Every row gives one point. Each copy is the shape, with its points in the same order, stretched, turned, moved and blurred by noise. Some copies are also mirrored. Which?

Shape (7 x 2):
[[ 21  -7]
 [-24  18]
 [-27 -53]
 [ 28  35]
 [-57 -65]
 [  4  10]
 [ 28  -8]]
Copy 1, 7 rows:
[[-19  17]
 [ 23 -11]
 [-36 -44]
 [ 12  42]
 [-31 -76]
 [  2  11]
 [-24  22]]
Copy 1 is: mirrored
Copy 2, 7 rows:
[[  9  22]
 [ 46 -20]
 [-43 -18]
 [ 49  26]
 [-51 -45]
 [ 28   8]
 [ -2  29]]
Copy 2 is: mirrored

Shape, 6 rows:
[[ 18  29]
 [ 24  76]
 [-12  -6]
 [-32 -13]
 [ -7 -11]
 [ 24 -26]]
Copy 1, 6 rows:
[[-21 -23]
 [-64 -49]
 [ -9  21]
 [-14  41]
 [  3  16]
 [ 39 -12]]
Copy 1 is: mirrored
Copy 2, 6 rows:
[[ 37  -7]
 [ 92 -28]
 [-11 -12]
 [-21 -26]
 [-13  -6]
 [-23  26]]
Copy 2 is: mirrored
Copy 3 (6 x 2):
[[ 42  16]
 [ 95  11]
 [  5 -10]
 [-14 -31]
 [ -5   0]
 [-16  29]]
Copy 3 is: mirrored
Copy 4 (6 x 2):
[[ 37  25]
 [ 59  71]
 [-11  -3]
 [-39  -2]
 [ -8  -5]
 [ 31 -26]]
Copy 4 is: only turned

Shape:
[[ -3 -22  -6]
 [-29 -18  22]
 [-10  99  31]
 [  7 -33  30]
 [ 13 -35 -38]
 [ 18 -11  -5]]
Copy 1:
[[  2 -28  -7]
 [ 26 -45 -10]
 [ 90  29  29]
 [ 19 -32 -40]
 [-37  -5   1]
 [ -4  -1 -18]]
Copy 1 is: only turned
Copy 2, 6 rows:
[[-20  14   5]
 [  0  13  37]
 [ 87 -41 -28]
 [-11  43  21]
 [-53  20 -16]
 [ -6  25 -15]]
Copy 2 is: mirrored
Copy 3:
[[  14   -4  -13]
 [ -11  -14  -33]
 [-104   65   -3]
 [  11  -39   -2]
 [  41    5   -6]
 [   9   -1    5]]
Copy 3 is: only turned

Shape (10 x 4):
[[ 18 -18 -29  16]
 [-49 -27 -35  -7]
 [ 26  52 -32  10]
 [ 21  12  11  -5]
 [-32  -9 -33  14]
 [ 25 -21  92  10]
 [ 12 -32 -32   2]
 [ 26 -14 -29   7]
 [-14 -29 -29 -25]
 [ 22 -24 -28 -77]]
Copy 1 (10 x 4):
[[  9  -5   2  38]
 [-21 -67  31   2]
 [-29  42 -11  24]
 [  7  27 -23  -8]
 [-25 -49  11  13]
 [ 57   8 -86 -41]
 [ 21 -15  23  41]
 [ 15   1   3  39]
 [  3 -34  46 -10]
 [ 27  20  67   0]]
Copy 1 is: mirrored
Copy 2 (10 x 4):
[[-16  39  -4  10]
 [-67 -28   8  19]
 [  3  33 -67 -31]
 [ 29   0  -4 -25]
 [-52 -13 -17  18]
 [ 95 -35  36   7]
 [-30  32  21  11]
 [-14  40   6  -5]
 [-43  -4  31  -4]
 [-32   8  66 -62]]
Copy 2 is: mirrored
